Rows are points. The points of each table are mixes of a few directions, plus a little noise. How many directions does each table use, and how many do they share? Where both have some left over, give the other angles between the two spaces (their principal angles), to ten degrees, smallest first.
In the rows, 128 means zero.

First:
[[ 95 119]
 [182 141]
 [ 75 115]
 [149 133]
 [121 126]
 [198 146]
 [ 78 116]]
Second:
[[173  82]
 [ 81 175]
 [108 149]
 [157  99]
 [121 136]]
Directions: first 1, second 1, shared 0; angles 60

First (8 x 6):
[[111 137 128  93 217 112]
 [180  93 119 125  86 118]
 [160  96 143 107  73 134]
 [110 136 142 175  87 113]
 [150 140  89  73 139 214]
 [110 113 172 138  99  91]
 [117 138 120 144 177  94]
 [ 84 173 112 167 147 147]]
Second:
[[ 71 112  12  81  81  62]
 [153 156 158 142 141 146]
 [157 183 140 138 134 136]
 [ 98  77 111 117 119 116]
 [132  86 177 144 147 155]
 [157 172 151 141 139 142]
 [128 109 146 133 135 138]]
Directions: first 4, second 2, shared 0; angles 60, 80

First, 7 rows:
[[157 145 168 143 135 101 155 164 173]
 [ 87 121 193 173  80 158  87 145  74]
 [129 107 163 142 104 134 123 141 109]
 [169 139 117 112 156  96 166 140 183]
 [141 153  91 109 162 110 147 120 166]
 [ 82 146 141 152 112 152  93 124  94]
 [130  85  22  64 145 144 123  61  96]]
Second, 7 rows:
[[ 96 138  96  74  77 102 120  91  70]
 [184 107 136 107 108  80 171 155 152]
 [ 88 127 183 177 119 174  88 136  98]
 [121  99 101 126 136 158 112 108 106]
 [146 160 181 134 159 107 155 146 187]
 [ 86 155 127 104 176 157 110  69 133]
 [173 111  73 174 120 119 140 192 148]]
Directions: first 3, second 5, shared 3

First (9 x 12):
[[160 143 125 138 117 122 137 156 155 144 116 144]
 [182 153 124 147 109 117 143 176 175 155 106 156]
 [  7  71 136  87 172 152  96  20  24  68 177  64]
 [158 141 125 138 117 122 135 154 154 143 116 144]
 [128 128 129 128 127 129 128 128 127 127 128 129]
 [191 158 124 150 106 116 144 183 182 160 102 161]
 [107 118 130 121 136 132 122 110 111 118 136 117]
 [157 142 127 138 117 123 136 154 153 143 116 143]
 [ 63  96 132 105 152 140 110  69  70  95 154  95]]
Second:
[[ 99 113 130 119 139 134 119 102 103 113 140 113]
 [ 75 104 132 110 148 138 114  81  83 103 149 101]
 [114 121 129 124 133 130 125 115 116 122 133 120]
 [ 74 103 132 109 147 138 115  79  82 101 150 100]
 [210 166 123 155  97 110 149 200 199 169  96 170]
 [102 115 131 121 136 132 121 106 106 116 138 116]
 [235 179 121 165  88 107 156 226 221 182  84 183]
 [114 120 128 123 134 130 124 115 114 120 134 120]]
Directions: first 1, second 1, shared 1

First (9 x 20):
[[126 149  94 111 119 121  91  93 162 134 138 100 126 162 139 115 144 107
  146 135]
 [122  95 181 154 145 139 186 175  74 111 114 166 133  71 116 157  99 149
  106 112]
 [109  91 187 156 150 143 191 170  65  97 115 162 136  59 123 172  90 134
  111 104]
 [139 161  75 103 109 115  71  86 184 150 141  94 122 188 137  93 160 115
  147 146]
 [ 88  90 190 156 158 148 193 155  58  76 117 149 141  45 135 195  78 106
  123  93]
 [138 166  66  98 107 114  61  76 192 151 144  86 121 196 140  91 164 108
  152 148]
 [172 160  78 106 100 109  76 115 187 181 135 118 114 202 115  62 174 161
  125 163]
 [143 142 105 118 116 120 104 118 154 147 132 120 123 159 125 103 147 137
  130 141]
 [113  98 177 151 147 140 180 163  76 103 117 157 135  71 123 164  96 134
  114 109]]
Second:
[[152 141 122  86 122 124 194 167 139 151 158 161 180 199 111 157 152 130
  156  96]
 [127 116 111 124 143 148 116  70  88 110 104  76 117  77 103 117 100 136
  123 181]
 [127 106  94 136 104 133  56  72  95 119  72 113  97  73 109 109 151 156
  135 142]
 [146 164 121 117  86 106 161 153 110 105 175 141 143 157 110 151 126 117
  154  99]
 [101 140 132 154 138 149  92 109 137 117  79 106  97  86 148 108 110 140
  106 153]
 [118  58 221 181 192  75 134 207 203 167 240 180 116 170 209 120 120  47
   77  88]
 [132 189 114 104  96 137 171 159 132 117 122 141 155 167 117 149 132 145
  151 106]
 [122 108 110 124 144 152  99  86 120 137  73 107 119  95 120 113 133 152
  122 158]]
Directions: first 2, second 5, shared 0; angles 60, 80

First:
[[115 106 111 147 143  93  99 104 165 105 126 122 125  95 115 114 139 130
  126 111  95  98  99 143 112  93 125 127 137 133  97 130]
 [112 119 114 121 135 107 109 106 115 117 128 127 141 116 121 116 150 116
  125 123 112  87 101 134 124 105 145 104 134 138  86 140]
 [114 117 128 130 132 109 116 119 141 113 123 122 125 108 121 118 141 122
  128 123 116 105 115 130 123 112 139 114 130 130  98 135]
 [177 149 149 152 119 180 166 174 164 159 134 137 101 163 148 160  66 165
  133 136 158 235 186 123 132 178  70 203 119 107 249  91]
 [131 125  95 127 140 119 110 101 103 131 141 139 154 135 127 122 139 127
  120 122 113 102 100 144 123 105 126 124 139 141 113 129]
 [146 131 175 157 116 150 158 179 207 128 113 114  75 119 135 147  83 154
  139 132 146 211 185 112 127 169  95 178 113 100 201 106]
 [146 148 131 115 119 161 150 143  91 152 136 139 137 163 142 142 116 129
  128 140 153 155 148 121 140 155 122 137 124 126 163 122]
 [110 116 105 120 138 100 103  96 110 114 130 129 148 113 118 112 158 114
  123 120 106  72  90 138 123  95 149  98 138 142  72 143]
 [ 98 129 161 102 113 122 139 141 111 115 110 112 119 114 125 119 153 102
  134 141 143 100 136 104 140 139 172  79 116 123  77 152]
 [132 139 111 109 127 140 130 117  75 143 140 141 154 154 135 129 138 121
  123 134 136 113 118 131 136 129 136 115 131 139 122 132]]
Second:
[[128 130 136 125 123 134 136 137 128 129 125 127 122 129 130 131 126 126
  130 132 135 135 138 122 131 135 131 126 125 126 131 129]
 [139 112 117 115  44 227 214 196 120 134 106 110  58 131 143 198 127  98
  167 191 195 192 157  92 118  98 155 104 124 163 182 150]
 [120 142 141 136 188  60  70  83 135 124 143 140 177 127 119  77 128 150
  101  84  82  86 113 150 138 155 110 144 130 101  90 112]
 [124 132 126 135 163  88  91  96 132 126 139 137 158 125 121 100 130 141
  112 102  98  99 112 145 130 134 116 138 132 118 107 119]
 [131 125 133 120  91 170 167 162 125 132 117 118  97 132 135 156 126 115
  145 156 161 159 147 109 127 124 141 117 124 138 151 137]
 [140  98  55 141 111 150 129 109 123 125 136 133 122 120 125 154 140 119
  137 139 119 119  83 147 100  50 121 127 151 171 138 134]
 [116 157 192 117 151 100 121 138 132 131 123 124 140 135 130  99 116 138
  117 112 130 130 166 113 154 199 129 132 108  86 114 121]
 [125 136 155 120 122 135 142 146 128 131 122 124 119 131 131 129 123 126
  131 133 142 142 151 114 136 153 134 124 118 117 133 129]
 [122 142 163 121 140 114 125 135 131 128 125 127 133 132 129 113 121 132
  122 121 130 130 148 119 142 166 129 130 118 105 122 124]
 [135 107  61 147 149 104  89  79 127 122 147 142 155 117 119 122 141 133
  120 109  88  90  70 164 107  66 112 137 152 155 113 124]]
Directions: first 3, second 2, shared 1; angles 80

First (9 x 32):
[[132 154 151 136  92 139 120 126 127 133 131 131 114 131 116 131 132 112
  134 135 110 128 120 137 140 139 134 103 124 135 117 133]
 [123 124 132 151 151 119 134 103 136 116 128 141 147 102 109 128 121 133
  114 117 131 151 108 131 108 118  95 148 123 130 142 135]
 [117 100 111 150 189 106 143  98 137 109 124 143 164  95 116 124 117 149
  107 107 150 156 111 122  92 106  83 176 126 123 157 133]
 [138 181 170 134  46 155 109 135 124 143 136 126  91 144 114 135 138  95
  145 148  91 117 120 145 161 156 155  67 123 140  99 134]
 [138 156 143 107  70 148 115 156 119 147 132 113  93 160 141 130 140 108
  149 149 108 101 144 134 162 148 171  82 130 132 100 124]
 [128  95  93  93 155 121 134 159 121 135 122 110 128 151 165 123 130 145
  133 129 149 104 161 112 132 121 152 143 138 117 129 114]
 [121 106 114 141 171 114 139 109 133 115 126 138 153 107 121 125 120 143
  114 114 144 145 119 123 104 113  99 163 128 124 148 130]
 [112  50  66 123 249  89 156 116 136 106 116 131 184 103 148 117 113 176
  101  97 184 144 138 102  78  88  86 218 136 110 172 119]
 [142 187 171 121  28 161 104 150 120 150 137 118  77 159 123 136 143  91
  155 155  85 104 132 145 175 162 175  52 125 140  88 131]]
Second (10 x 32):
[[134 128 117  91 100 141 120 169 116 148 125 106 104 168 161 127 137 125
  144 145 126  94 159 120 158 138 174 104 135 123 110 115]
 [138 130 143 125 129 121 139 104 149 102 153 153 109  82 119 122 161 101
  153 106 114 152 123 177  99 136 124 107 118 157  94 142]
 [125 103 102 115 158 120 135 138 125 129 121 120 140 137 145 124 123 145
  123 126 147 120 142 112 124 118 130 151 134 118 140 119]
 [129  93 103 110 173 111 143 124 137 113 136 135 134 107 145 119 142 133
  137 109 145 135 141 140 101 118 125 149 129 134 123 127]
 [144 112 113  68 112 130 134 161 134 124 149 122  82 134 172 118 173 105
  176 122 122 104 174 163 132 145 186  89 132 148  73 122]
 [127  72  92 109 206  99 156 113 146  96 139 145 143  85 148 114 147 139
  138  93 155 147 141 149  77 111 111 168 128 138 125 129]
 [136 167 175 165  96 132 127  82 147 106 150 161 114  77  84 131 146  93
  139 116  95 164  89 174 109 143 104  96 112 158 105 152]
 [121 191 172 174  54 157  98 129 107 160 107 114 133 169  88 146  88 127
   96 165 102 120  94  91 177 139 119 105 128 109 157 130]
 [107 147 141 196 141 128 115 101 114 142  95 125 184 141  81 143  66 161
   65 142 138 146  80  71 137 108  66 177 128  96 201 130]
 [119 136 119 126 109 140 114 158 105 158 103  99 138 182 138 134 100 148
  106 154 136 100 137  82 167 124 141 137 137 101 156 113]]
Directions: first 2, second 3, shared 2

First, 8 rows:
[[123 138 128 113 135 122 108 128 149 134 134 158 125  98 118 162  96  85
  110 121 103 139 141  98  94 140 147 122 152 129 125 119]
 [139 134 108 160 108 116 167 144  88 119 118  82 151 181 140  94 184 217
  166 162 168 121  89 178 193  82  68 159  75 131 141 159]
 [128 127 128 129 128 128 129 128 127 128 128 126 128 130 129 126 130 131
  129 128 130 127 127 130 130 127 127 128 127 128 128 128]
 [124 169 103 117 128  93 108 150 147 137 136 171 147  94 110 201  92  94
  116 146  95 156 123  90  93 112 117 146 141 137 136 136]
 [135  78 156 148 124 170 161 105  95 115 116  65 110 182 152  30 185 189
  151 113 177  92 126 186 185 139 129 112 100 118 121 124]
 [125 129 131 120 133 128 118 126 139 131 131 141 124 113 124 141 113 105
  118 121 117 131 137 114 111 137 141 122 141 128 125 121]
 [128 121 133 129 129 135 130 124 126 127 127 122 124 132 131 117 132 130
  129 123 132 123 131 133 131 133 133 124 128 126 126 125]
 [121 128 138 108 140 132 103 120 153 134 135 158 116  94 120 154  92  73
  105 109 102 134 150  96  87 154 163 111 160 127 121 111]]
Second, 11 rows:
[[ 90 116 128 131 130 154  95 153  98 179 131 144 111 113 140 104 123 142
  116 124  75 132 122 103 115 120 139 134 131 168 137 157]
 [111 122 132 136 117 133 133 130 112 128 122 119 128 135 123 105 130 144
  141 137 116 127 120 129 139 122 128 134 130 135 124 134]
 [124 147 126 121 166 150  92 142 132 179 166 152 119 103 158 164 118 109
   88 115 122 135 161  76 102 130 145 120 120 122 148 145]
 [169 131 128 130 136  96 168 101 159  70 146 104 146 152 111 148 142 122
  162 132 178 140 134 152 130 138 135 138 130  94 123 100]
 [ 72  84 134  82  81  77 159  94 154  77 149  46 137 149 104 131 115  66
  175 140 213 159 159 118 153  89  74 130 182  79 178  99]
 [116 141 136 136 113 143 132 128 113 134 104 126 131 127 128 115 121 140
  119 142 127 107 125 128 155 124 114 118 118 116 115 133]
 [132 134 125 135 102 145 119 140 111 139  63 158 123 118 127 103 123 145
  101 128  90  93  93 164 144 134 109 110 113 156  98 133]
 [120 135 129 134 118 145 118 137 112 145 101 143 124 120 131 113 122 140
  112 131 106 110 116 133 138 128 120 120 119 140 116 138]
 [249 131 107 128 171  75 152 110 196  57 147 156 142 141 116 184 159 110
  143  91 156 151 114 190  75 169 163 138 120 131 111  85]
 [125 128 130 142 158 137 122 137 118 145 169 129 125 131 134 127 138 146
  143 128 110 147 137 102 109 131 165 147 125 138 134 143]
 [100 138 134 134 116 153 118 136 104 156 111 132 124 119 135 110 117 141
  112 140 112 109 128 113 148 121 117 119 120 128 122 143]]
Directions: first 2, second 5, shared 0; angles 40, 90

First:
[[107 132 160 144 129 149 122 134 120 168 104 157  91 182 143 156 142 166
  161  90 146 115 112 124 171 161 170  71 103 157  89 143]
 [105 125  92 124 124 125 135  90 203 145 163 170  97 134 120 146 148 174
   98 150 137 196 143 165 118 166 136 131 147  81 110  98]
 [ 92 101  90 144 165 129 119  94 128 176  52 166 116 170 108 145 161 148
  102 114  78 123 130 159 138  83 116 129 140 148 112 100]
 [143 123 154  93 106 126 101 148 100  35 150  69 148  48 116 130  77  80
  136 156 153 143 123  89 109  90  96 197 109 128 149 127]
 [150 179 153 132  87 183 124 167 153 132 141 127 134 143 139 128  87  83
  190  94 162 105  93 101 172 148 112 160  73 157 115 211]
 [114 109 163 135 127 108 130 135  62 123 115 128 105 130 137 142 139 161
  144 110 140 108 138 115 141 141 186  72 121 142 128 100]
 [151 151  54 143  95 103 181 113 149 140 173 152 161  95 115  80 132  98
  109 138  99 125 164 162  99 130 125 175 151  78 194 116]
 [ 95  74 138 134 168 105 101 118  23 118  24 115 127 129 108 146 143 131
  118 109  81  83 132 117 135  40 134 118 127 180 134  78]
 [193 161 147 104 150 124 137 154 217 116 228  68 171 120 167  80 120 109
   96 188 156 157 117 120  68 195  78  97 179  80 119 177]]
Second:
[[145 104 140 103 127 171  78 196 148 161 197 117 149 187 164 164 107  88
   84 135 104 111 101 172 117 133  58  89  67 118 163 221]
 [117 122 107 125 170  79 174 123 108 106 120 115 139  96 128 124 129 125
  111 132 137 130 133  97 122 126 125 101 174 132 118 122]
 [186 166  94 159 108 173 126  83 203 199 126 140 132 196 116  77 139 136
  149 135  99 152 137 161 104 131 125 117 123 102  97 125]
 [146 139  90 143 156 103 171 117 144 147 128 127 147 135 136  93 139 120
  118 130 121 128 134 120 114 137 126  93 169 121 117 132]
 [161 148 115 125 100 182 117  69 141 117 108 135 118 111  93 117 148 149
  138 157 144 182 138 149 113 147 142 189  94 108 134  74]
 [ 69 126 171 149 133  44 156 138  78 117  94 134 110 101 132 122 131 160
  163  89 124  64 143  86 162 108 185 106 196 159 113  97]
 [ 84  91 227 100  90 143  47 217  81 135 180 125 117 157 163 197 109 126
  120 106 107  52 109 162 158 121 113 116  63 144 186 189]
 [120 110  70 112 129 171 108 122 161  53 104 129 115  87 113 157  88  79
  130 130 180 213  99  87 136 100  94 204  91 144  89 132]
 [149 143 123 128 179  67 177  88 131 173 128 100 142 152 115 107 135 161
  112 152  90 123 153 130 100 116 113  38 186 106  93 122]
 [103 131 142 139  86 146 126 123  85  71  96 158 112  58 120 122 157 137
  153 112 173 125 132 116 153 162 196 226 119 145 173  66]]
Directions: first 6, second 6, shared 1; angles 30, 40, 50, 60, 80

First, 11 rows:
[[123 125 151 123 110 122 127 117 121 131 121 111 116 128 136 117 128 141
  124 141 123 137 123 116 141 135 134 133 142 122 104 137]
 [131 128 120 128 134 130 129 131 131 127 130 135 133 129 124 131 129 124
  130 124 129 126 128 131 124 127 126 127 124 130 134 126]
 [140 137  78 141 167 138 130 152 145 123 141 165 154 131 111 154 129  98
  139 103 140 110 138 157 101 112 115 117  96 138 182 108]
 [151 141  35 152 202 148 130 173 158 121 156 198 179 134  94 174 125  73
  150  80 153  93 145 179  77  94 104 108  66 147 230  89]
 [122 124 152 122 109 123 128 116 122 130 122 111 115 128 135 116 128 141
  123 139 122 137 124 115 140 135 134 134 143 123 102 138]
 [121 123 161 119 104 121 127 113 117 132 119 105 110 126 139 112 128 145
  121 145 120 140 122 111 145 140 137 135 148 122  95 142]
 [120 124 157 120 105 122 128 113 118 130 121 106 112 125 137 113 129 145
  120 145 120 139 122 113 144 139 136 135 147 123  95 139]
 [151 140  36 152 201 148 128 171 159 121 154 196 178 134  97 176 127  75
  151  79 151  93 146 180  79  96 104 108  69 147 229  91]
 [108 118 207 108  67 111 127  90 103 134 106  69  85 123 154  88 129 173
  110 168 109 156 113  83 170 156 149 144 178 111  43 160]
 [100 113 238  99  42 106 126  77  93 136  97  45  68 120 166  75 131 191
  102 185 102 170 108  67 188 166 158 152 200 105   7 175]
 [142 135  78 142 169 139 129 152 143 125 142 166 156 130 110 154 127  99
  140 100 141 109 137 156 101 110 115 117  95 138 185 107]]
Second:
[[148 154  83 140 149 142 137 161 146 105  99 133 127 141 117 139 100  89
  118 128 154 148 164 136 111  89 146 148 160 143 145 153]
 [117 133 164 113 184 107 139  83 113  87 100 119 154 138 117 109 157 147
  141 186 110 166 140 159 169 127  86 149 121 110 111  89]
 [151 147  29 168 107 174 118 206 172 144 154 179 117 106 116 180  86  80
  119  54 150  75 139  95  48 107 182 120 132 161 197 164]
 [ 93 123 174 132 101 135 115  87 123 114 141 137 113  75 130 128 156 191
  133 157  67 107 102  63 135 179 141 147 131 114 100 112]
 [119 119 142 124 141 122 126 109 122 129 143 139 142 122 125 128 150 145
  140 133 112 118 114 136 135 143 107 120  99 120 134 100]
 [130 128  78 155  98 159 112 166 153 151 169 173 120  92 124 167 117 122
  129  72 121  67 111  87  73 142 162 112 109 144 174 135]
 [154 109 150  91 152  84 147 124  97 157 107  72 147 210 143  87 122  87
  126 130 191 183 138 229 177  88  76  95 116 121 107 129]
 [129 128 157 109 154 106 139 106 112 114 101 100 137 156 130 103 135 127
  129 162 137 169 139 163 165 115 101 136 135 117 102 120]
 [111 112 175 121  64 125 118 110 115 153 138 101  95 111 150 112 130 164
  117 131 109 120 101  83 140 160 151 125 148 121  82 150]]
Directions: first 1, second 4, shared 1
